Each row of a before or after table is a point. One or more steps were done to the points. Then noise was added and the rows were shuffled. The steps act on columns, c1 being the first. Name the steps. A step turns or swaps two columns, mirrors them in a line or flattens them onto one, adds a multiple of one to another, or multiplies or shifts one. Angles are multiples of 10 degrees, from the lower column toward the higher: turns from -170 to 170, lines from 10 to 170 but not 90. Use the fewest steps. Two steps may share a column if one is a turn and the other turns, adds or multiplies; they go together, in the order done. Otherwise the lowest column goes first.
In the rows, 128 means zero.

Before (11 x 3):
[[154 152 153]
 [150 156 114]
 [113 125 114]
 [125 100 104]
 [156 128 138]
 [140 124 162]
 [135 128 132]
 [159 149 117]
 [158 148 141]
 [109 109 142]
 [104 111 126]]
After (11 x 3):
[[106 109 143]
 [213 125 187]
 [109 155  85]
 [148 110 169]
 [178 145 131]
 [ 87 126 113]
 [202 153 156]
 [123 153  82]
 [170 129 126]
 [ 71 102  85]
 [143 129 130]]
Steps: multiply c3 by 3; turn c1 and c3 by -50 degrees

Before (10 x 8):
[[157 150 149  98 115 168 172 130]
 [106 131 107 142 116  96 147 120]
 [ 99 144 115 127 112 113 114 141]
 [109 125 127 117  99 113 124  97]
 [ 98 131 140 126 151 115 124 118]
 [172 118 136 103 143 179 170 129]
 [124 107 127 130 113 104 110 137]
 [131 140 126 165 127 129 102 115]
 [144 133 113 102 139 198 154 122]
 [ 99 115 138 162 112 139 123 129]]
After (10 x 8):
[[108 137 116 125  67 117 122 114]
 [135 107 115 133 175 106 142 138]
 [126 136 155  51  99 197 130 116]
 [ 87 128 157 173 125 103 130 139]
 [137 149 144  40 151 168  82 141]
 [156 117 153  49 109 179  88 110]
 [107 116 123 232 155 136 125 145]
 [110 123 126  94  95 112 132 171]
 [143 142 112 240  96 131 145 138]
 [104 147 121 122 184 108 147 133]]
Steps: turn c3 and c7 by -130 degrees; add -0.7 times c3 to c1; multiply c4 by 3; turn c5 and c8 by -120 degrees; multiply c5 by 3

Before (11 x 11):
[[153 104 128 147 136 108 120 151 152 116 106]
 [170 149 134 107  97  97 142 161 183 122  93]
 [108  90  81 129 107 150 133 121 158 107  96]
 [109 142  98 105 130  96 127 168 186  99 129]
 [175 163 114 141 164 143 123  91 162 170 126]
 [157 134  82 177 161 147  69 160 138 104  83]
 [162 140 117 144 134 160  97 166 171 161 156]
 [173 155  63 126 164 111 146 113 136 175 156]
 [143 100  99 149 112 108  96 124 168 170 133]
 [113 166 103 186 110 113 102 166 137 138 128]
 [172 138 102 145 109 133 123 110 160 127 144]]
After (11 x 11):
[[123 166 118 110 187 143 159 166 157 128 138]
 [164 155 102 164 125 142  94 113 128 156 176]
 [108  90 109 107 129 180 130 122 152  96 108]
 [174 162 122 165 141 173 117  92 143 126 171]
 [163 149 130  96 107 127 101 160 200  93 122]
 [171 138 118 109 145 163 116 111 151 143 127]
 [174 135 111 161 176 177 173 161 153  84 105]
 [111 140 117 130 106 125 136 167 207 129  99]
 [170 140 123 132 143 190 146 166 190 157 161]
 [154 100 115 113 149 138 152 125 166 133 171]
 [154 104 128 136 148 138 128 151 163 107 117]]
Steps: mirror c1 and c7 in the line at 170 degrees; multiply c3 by 0.4; swap c4 and c5; shift c6 by 30; add 0.5 times c8 to c9; swap c10 and c11

Before (8 x 14):
[[ 89 146 109 151  77  95 148 128 156 156 117 153 114 179]
 [159 112  76 140 163 155 114 108 165 101 146  99 150 163]
 [ 95 148 125 136 119 149 126 155 157 168 105 125  91 169]
 [ 91 151 149 161 138 117 173 145 147 113 125 158 111 164]
 [159 143 126  99 146 159  74  72 136 130 135  67  81  85]
 [ 85 136 131 144 127 129 146 155 183 114 134 136 140 123]
 [181 127 135 158 121 160  66 108 112 108 137  89 118  84]
 [132  93 139 128  83 142 120 135 111  77 153 130 138 153]]
After (8 x 14):
[[161 149  75 137 109 158 101 109 164 108 147  99 172 163]
 [ 86 139 130 113 125 126 112 157 181 146 133 137 112 124]
 [ 91 139 109 102 188  96 155 126 157 148 119 153 143 179]
 [ 90 146 150  93 119 117 113 147 149 172 127 158 126 167]
 [134 146 138 160 163 141  79 134 110 120 153 128  95 154]
 [158  97 128 127 129 161 130  72 136  74 136  65 181  88]
 [ 94 126 125 107 150 148 170 153 155 127 103 126 162 169]
 [180 153 135 113 136 162 109 109 111  66 137  89 130  83]]
Steps: turn c2 and c4 by -120 degrees; add 1 times c3 to c13; turn c5 and c13 by 160 degrees; swap c7 and c10

Before (11 x 20):
[[132 109 143 132 102 139 118 127 138 118 138 159 145  89 108 126 107 113
  136 134]
 [120 108 135 154 120 140 121 129 144 118 138 124 120 131 123 118 105 122
  115 150]
 [138 111 134 134 139 130 127 138 150 110 128 107 127 134 147 115  99 121
  124  82]
 [143 140 140 119 138 143 114 125  96 115 144 110 112 137 119 118 101 116
  135 148]
 [119 125 160 118 138 114 124 124 133 153 116 114 123 152 110 137 115 176
  135 143]
 [136 110 127 147 142 147 115 122 125 110 121 156 150 148 126 135 137 150
  135 150]
 [140 128 136 123 140 142 127 132 117 107 173 112 142 148 124 110 106 118
  100 132]
 [121 143 159 127 137 132 133 123 147 113 118 124 125 142 109 126 125 137
  131 147]
 [130 153 167 124 125 119 128 163 135 118 116 134 135 142 131 124 108 144
  126 112]
 [137 108 139 124 135 139 142 139 144 129 139 173 150 152 113 127 141 114
  125 127]
 [143 117 129 128 114  78 154 154 145 119 143 133 126 153 125 133 110 130
  132 128]]
After (11 x 20):
[[132 108 143 131 126 139 168 126 137 118 138 160 144 140 114 116 107  91
  113 171]
 [130 153 167 124 111 119 116 163 136 118 116 135 136 113 131 125 107 168
  130 124]
 [141 127 137 123 135 142 109 132 118 107 173 112 142 105 152 109 107 102
  115 112]
 [119 125 160 117 145 113 107 123 133 152 117 114 123  92 115 128 115 247
  114 121]
 [122 144 159 127 149 132 114 123 147 113 118 124 125 127 118 116 125 151
  111 126]
 [136 110 127 147 153 147 115 122 124 110 121 157 150  71 121 134 137 182
  128 118]
 [143 140 140 119 150 144 124 125  95 116 144 110 112  80 118 112 101  99
  122 124]
 [143 118 129 129 123  77  96 153 145 119 142 134 126 177 123 131 110 134
  127 150]
 [120 108 135 154 146 139 128 129 144 117 138 123 120 105 138 115 107 113
  118 152]
 [136 108 139 123 129 139 101 139 144 129 138 172 150 143 126 119 140  92
  112 117]
 [139 111 134 134  89 129 123 138 150 111 128 108 127 119 139 124  99 110
  144  86]]
Steps: turn c5 and c20 by -70 degrees; multiply c20 by 1.6; turn c7 and c14 by 110 degrees; multiply c14 by 3; add 0.5 times c15 to c16; turn c15 and c19 by 70 degrees; multiply c18 by 2.5

Before (11 x 32):
[[124 109 142 189 139 130 151 137 205 128 138 140 169 131 114 105 171 189
   95 137 110 167  69 112 154 195 114 157 106  91 134 152]
 [149 161 155 145 115 127 174 128 103 117 123 154  85 140 147 145 115 114
  141 107 100 128 110  85 119 135 134 126 152 174  91 159]
 [130 169 115 131 154 135 163 150 171 118 143 159 129 143 168 153 146 140
  161 141  99 115 123  82 132 129 152 153 119 126  96 153]
 [164 132 106 154 141 131 126 110 120 149 147  85 137 186  68 144 135 132
  128 116 132 125 166 123 137  97 114 133 110 132 133  74]
 [158 125  93 104 145 117 142 130  88 170 135 140 118 147  72 120 136 138
  145 141 156 146 136 122 142 140 127 174  95 135 174  60]
 [186 175  87 128 104 103 115 111 119 130 159 113 130 120  78 117 135 110
  108 127 117 123 121 130 133 120  87 159 113 136 138  66]
 [ 92 128 154 184 123 142 124 128 142 158 139 132 183 107 116  94 148 192
   95 144 109 177  92 103 145 163  80 122 142  52 134 102]
 [185 153  96 129 159 136 121 133 105 189 189  91 140 168  77 125 100 108
  114 132 143 160 146 144 175 102 133 137 124 141 187  61]
 [101 108 162 180  95 128 140 176 170 152 138 135 180 116 153 120 192 153
  120 147 129 164  75 131 128 152 123 124  97 101 177 116]
 [ 86 149 146 134 127 106 176 124 134 135 158 182 127 148 132 149 125 109
  145 136  81 146 118 108 116 158 160 134  94 153 103 147]
 [167 112  67 114 169 117 132 117  86 153 179 101 135 142  97 122 102 115
  136 119 157 117 124 137 141 115 104 135  91 153 138  72]]
After (11 x 32):
[[149 161 147 146 114 128 174 128 103 116 122 154  86 142 148 124 114 113
   92 109 100 129 110  81 119 135 134 125 152 175 101 160]
 [ 87 149 136 134 129 107 177 124 135 134 159 183 127 149 133 123 125 110
   82 136  81 145 120 105 115 157 160 135  94 153 110 145]
 [186 174 122 127 104 102 115 113 120 131 159 112 130 120  79 122 134 108
  179 126 116 122 121 145 133 120  87 159 112 137 137  67]
 [166 112 118 114 170 116 132 116  84 154 180 101 135 143  94 139 103 117
  112 117 157 115 124 155 140 117 104 136  90 155 134  73]
 [126 110 133 189 137 130 151 137 205 125 139 141 170 133 113 121 170 191
  215 136 112 168  70 112 155 195 116 157 105  91 133 152]
 [102 105 130 179  97 128 140 175 170 151 140 133 180 115 153 131 192 154
  151 146 129 163  76 120 127 152 124 126  98 100 162 117]
 [129 167 143 129 154 135 163 150 172 117 142 159 131 145 169 133 146 141
   41 141  99 117 123  92 133 130 152 151 118 126 105 154]
 [186 153 121 130 159 137 121 135 104 188 190  92 141 170  77 120 102 106
  163 131 143 160 146 152 173 103 131 137 123 141 169  62]
 [ 91 128 138 184 124 140 123 127 141 159 139 131 183 106 115 132 149 191
  215 144 109 177  92  97 146 165  82 122 143  52 132 103]
 [159 125 125 106 146 117 142 130  89 168 136 138 119 147  70 149 134 139
   90 142 155 144 137 135 143 141 127 174  96 135 158  60]
 [165 132 125 154 143 129 128 109 120 147 146  86 139 187  68 110 135 131
  122 116 133 127 166 132 136  98 116 133 112 132 131  74]]
Steps: flatten c3 and c24 onto the line at 110 degrees; multiply c19 by 2.5; turn c16 and c19 by -160 degrees; multiply c31 by 0.7

Before (8 x 64):
[[101 144 123 151 118 121 114 133 125 117 115 141 119 128 127 112 123 110
  129 129 152 115 135 196 130 102 114 130 118 125 175 135 108 150  90 126
   95  96 161 136 119 126 117 157 114 128 128 141 130 109 126 110 133 145
  115 114 139 116 168 126 134 159 143 202]
 [103 147 129 149 115 119 133 132 131 140 121 151 115 139 107 126 140 103
  157 122 135 124 149 176 129 101 102 140 148 126 155 149 101 168 129 115
   90  92 147 117 107 137 121 121 101 128 111 124 125 121 130 122 151 153
  105 128 129 139 152 126 123 140 149 196]
 [103 159 149 101 129 131 141 135 118 126 147 151 150 116 136 137 110 139
  126  99  99 127 116 126 112 129 167 129 142 141 145 130 152 114 114 141
  136 158 129 146 122 136 113 103 145 131 129 157 105 137 124 121 132 126
  142 115 127 132 116 130 127 111 137 102]
 [142 147 148 104 152 127 156 122 122 111 144 134 163 104 117 132 115 140
  121 102 124 127 105 121 130 136 164 134 133 146 138 137 141 110 129 153
  147 130 124 136 141 129 115 124 130 126 135 137 119 144 102 114 109 133
  158 124 137 139 121 126 142  93 125 120]
 [115 107 110 135 124  95 122 144  85 129 130  92 133 142 178 103 109 112
  134  81 142 102 144 147 146 120 116 103 120 136 113 137 134 132 143 125
  109 126 168 155 128 119 157 106  95 121  88 132 110 130 148 120 120 139
  152  71 132 108 135 120 103 133 142 152]
 [106 136 137  92 129 135 127 147 126 137 164 132 148 118 147 141 120 147
  118 103 121 119 130 130 126 135 171 144 123 131 124 139 129 124 135 167
  128 176 107 123 126 117 118 126 137 129 122 123 107 136 124 129 122 115
  153 121 142 122 123 131 143 100 116 107]
 [116 140 134 119 152 144 131 129 119 127 128 129 162  97 126 110 133 159
  142  98 133 131 122 118 144 148 170 123 144 133 116 108 140 106 136 142
  148 148 121 139 121 143 115 139 129 114 108 158 127 139 121 131 121 126
  157 146 137 131 110 123 156 105 115 105]
 [113 127 131 127 159 152 139 133 123 143 134 127 157 108 148 134 122 129
  128 110 115 123 112 127 122 124 170 130 126 133 133 132 145 123 131 145
  147 144 137 114 126 140 115 106 112 128 113 144 102 130 109 120 123 132
  144 120 155 124 103 118 142 100 131 111]]
After (8 x 64):
[[105 137 137  91 126 135 127 146 126 138 163 113 148 126 148 142 120 147
  118 103 120 120 134 131 127 120 170 144 123 131 125 140 129 124 142 167
  128 248 108 123 126 116 118 126 137 128 123 124 107 137 124 128 122 114
  150 121 170 122 123 131 144 100 138 108]
 [102 147 129 149 143 119 134 132 131 139 121 169 115 123 108 126 139 103
  158 122 135 124  98 176 130 115 103 142 149 127 155 149 101 169 118 115
   90  38 148 117 108 138 121 121 101 128 111 124 126 122 128 127 151 154
  142 128 132 139 152 126 122 139 126 195]
 [116 141 134 119 105 144 131 129 120 126 128 108 161 137 126 110 133 159
  141  98 132 131 141 118 144 142 169 123 143 133 116 108 141 105 160 141
  149 178 121 138 121 144 114 139 130 114 107 158 127 139 122 123 121 127
  148 146 156 132 111 123 156 106 136 105]
 [103 158 150 100 130 132 142 136 117 127 146 141 149 146 136 136 110 139
  125  99  98 126 132 125 111 130 165 128 143 140 146 130 152 114 131 142
  137 203 128 145 122 135 113 103 142 132 129 156 104 136 124 122 131 126
  166 115 126 131 116 131 127 111 113 102]
 [100 145 123 152 144 121 113 133 125 117 116 151 120 162 127 111 123 111
  130 129 152 115 112 195 129 125 113 130 119 126 175 136 109 151 109 126
   95  48 161 136 118 125 117 157 115 127 129 141 130 109 126 114 133 145
  136 113 160 116 168 125 134 159 120 201]
 [116 107 109 136 135  94 123 145  85 130 130  73 132 108 178 103 108 112
  134  80 142 102 107 147 146 147 117 104 120 135 112 137 133 130 123 125
  108 124 168 155 128 120 157 106  95 121  88 133 110 130 147 122 119 138
   99  71 139 108 134 119 102 133 127 153]
 [142 147 148 104 111 126 155 121 122 111 144 110 162 140 118 133 116 139
  121 103 125 128 147 121 131 133 164 135 133 145 139 137 140 110 150 153
  147 134 125 138 140 129 115 124 130 125 135 137 119 144 102 106 109 133
  154 124 154 139 121 125 142  92 115 119]
 [113 127 131 127 101 152 139 132 122 143 134 115 157 136 148 134 122 129
  128 108 114 123 138 128 122 131 170 132 126 135 133 132 146 123 148 145
  147 167 137 114 126 140 115 105 112 128 113 145 102 131 107 109 123 131
  137 120 210 124 103 117 143 100 116 109]]
Steps: mirror c5 and c52 in the line at 100 degrees; multiply c12 by 1.6; turn c12 and c55 by 50 degrees; mirror c14 and c35 in the line at 120 degrees; turn c23 and c63 by 140 degrees; add 0.7 times c39 to c26; multiply c38 by 2.5; multiply c57 by 3

Before (10 x 64):
[[143 149 134 132 122 146 111 160 135 129 147 141 118 125 188 123  92 158
  117 148 108  95 122  76 106 130 131 164  99 141 106  83 146 154  97 138
  114 133 152 111  83 165 140 139 127 101 164 135 139  98 142  93 177 138
  124 125 138  96 165 156 143 129 126 101]
 [ 96 116  60  92 153 161 160  93 165 115 127 130 155 118 101  84 105  57
  115 106 122 120 173 133 122 118 114  85 191  69 117 165 164 155 146 101
  130  90  89 103 164  71 155  90  84 184 122 119 203 157 174 183  97  71
  161 165 159 101 133 157  72 123  84 198]
 [ 98 109 123  67 115 140 113 155 162 167 116 171 148  97 134 117 166 130
  112 129 116 165 103  76 145 136 124 119 118 119  95 120 159 139 116 109
   75  69 103 142 148 136 166 137 146 129 163 125 137 130  96 152 139 162
  156 155 103  94 128 129 104 129 151 106]
 [122 116 131  74 128 170 119 133 172 182 118 134 122 104 130 137 141 152
  166 149 142 167 135  76 175 160 109 142 137 146 109 159 174 149 158 124
  112  70 139 125 155 124 151 140 116 137 148 121 167 132  97 119 121 150
  125 173  93  70 116 101 114 134 121  95]
 [172 148 113 168 115 119 126 135 153 119  87  84 110 176 117 131  93 147
   77 148 114 110 142  98  87 110 117 125 126 135 142 110 100 141  82 141
  149 150 153 143 124 135  89 106 128 141 105 153 153 122 145 152 143 129
  113 111 140 106 177 175 118  77 113 132]
 [156 176 102 135 125 100 139 113 128 119  89 116  96 179  87 142  66 124
   56 134 113  91 167 123  72 119 135 126 168  90 183 123 118 167 127 172
  132 166 170 134 100 101  92 113 114 116  99 157 125  93 135 142  98  94
  164 123 151 141 179 164 119  92  99 164]
 [ 90  95 141  93 116 111  81 148 162 158 140 121 133 102 105 115 136 131
  140 142 127 141 138  68 182 141 136 161 145 136  67 158 162 129 136 113
   81  72  85 114 133 117 150 143 138 120 178 102 156 134 105 126 136 153
   97 171 132  91 108 115  97 159 133  76]
 [100 102 141  74 119 136 112 140 166 147 158 140 132  91 132 107 137 142
  139 128 131 159 148  77 143 167 126 124 113 156  74 132 146 157 137 131
  109 100 109 152 156 113 186 167 153 145 183 105 168 143  80 122 126 182
  126 140 120  79 109 147 159 163 132  89]
 [135 183  88 167 112  89 138 113 108 130  75  91 121 168  63 133  98 111
   86 117 172  87 132 133  75 105 118 102 163 107 158  95 149 177 126 161
  154 106 170 134 124 114  74  88  88 137 107 130 150 126 152 145  74  60
  146 113 129 111 161 179 143  79 108 136]
 [119 149 119 102 102 129 158 132 109 130  89 108 118 116 132 137 125 166
   91 142  82 122 154  98  95 147 121 125 114 153 113  99 124 157  92 158
  145 135 129 132 121 140 108 128 126  95 136 178 113 103 128 135 147  97
  105 122 138  99 154 168 105 142 112 100]]
After (10 x 64):
[[ 89  95 140  94 118 113  81 148 166 158 141 123 133 104 107 118 140 136
  140 140 133 137 159  68 165 137 135 160 149 136  68 159 161 131 108 111
   82  71  87 116 131 123 148 139 136 123 161 103 150 135 155 128 136 147
   96 169 133  97 110 116  95 159 136 183]
 [ 98 114  56  91 126 162 162  94 164 112  89 133 154 119 107  80 106  50
  113 104 123 121 154 134 118 120 109  84 186  64 115 162 161 156 133  97
  132  93  90 179 162 205 159  92  84 187 105 119 203 156 125 183  97  74
  164 166 159  69 134 161  73 122  86  78]
 [134 178  89 167 107  92 149 118 105 130  71  89 119 168  61 133 100 118
   85 117 174  92  63 133  90 107 113 105 164 107 160  93 150 176 146 160
  151 107 169 129 121 153  74  85  84 135  86 132 148 121 117 143  72  60
  146 112 128 113 163 179 142  79 107 117]
 [174 150 116 171 120 120 125 136 153 120  55  83 110 175 113 131  91 152
   73 149 116 107  67  97 116 107 113 124 125 135 145 109  97 146 136 140
  152 146 146 118 131 136  86 104 131 142  87 158 153 127 112 157 141 134
  110 111 138 115 178 173 122  81 114 116]
 [ 98 106 122  71 117 138 110 159 159 169 136 169 148  98 137 117 168 131
  111 132 115 164  98  74 142 134 125 121 121 121  99 121 157 140 117 110
   74  68 102 108 150 106 167 140 147 135 140 122 135 131 151 155 140 159
  154 153 100 111 127 127 102 128 149 142]
 [161 173 100 136 126  99 142 113 129 114  43 117  96 180  83 141  63 126
   57 139 114  91  84 126  89 114 135 127 172  86 182 124 117 168 155 173
  133 168 166 139 102 157  96 116 115 119  77 155 123  92 135 138  96  95
  167 120 152 138 176 164 118  95 101  91]
 [116 147 115  96 114 128 159 134 113 131  70 109 116 116 138 146 126 175
   89 140  79 119  96  96 115 152 120 126 112 157 110 101 126 158 133 157
  143 133 128 108 120 118 107 132 124  90 114 174 113 102 126 138 148  99
  104 119 135 106 153 169 107 143 114 149]
 [ 99 101 143  68 121 134 110 138 168 147 140 144 131  83 137 108 142 145
  139 125 131 154 179  71 137 170 126 123 109 158  74 132 145 152 123 131
  110 101 110  91 155 111 186 168 154 143 164 104 169 144 174 121 126 180
  127 143 116 100 109 143 158 162 129 144]
 [122 114 135  72 133 165 117 137 172 182 128 135 125 103 130 137 148 149
  167 151 144 172 134  75 149 161 110 141 134 142 107 158 176 148 118 126
  111  71 135 115 157 112 148 141 118 135 129 122 167 131 154 121 121 150
  126 172  93  78 115  99 111 136 121 160]
 [139 148 129 128 134 147 113 161 140 126 117 143 117 124 191 125  93 161
  115 149 107  97 106  79 124 130 131 167 102 138 105  86 149 154 131 135
  113 131 151 125  82 109 140 145 123  99 144 135 139  97  93  94 177 134
  124 120 140  92 161 156 142 127 131 155]]
Steps: turn c5 and c18 by -20 degrees; add -1 times c59 to c11; turn c11 and c23 by 50 degrees; flatten c25 and c35 onto the line at 150 degrees; turn c40 and c64 by -150 degrees; add -0.5 times c40 to c58; turn c42 and c51 by -140 degrees; shift c47 by -20
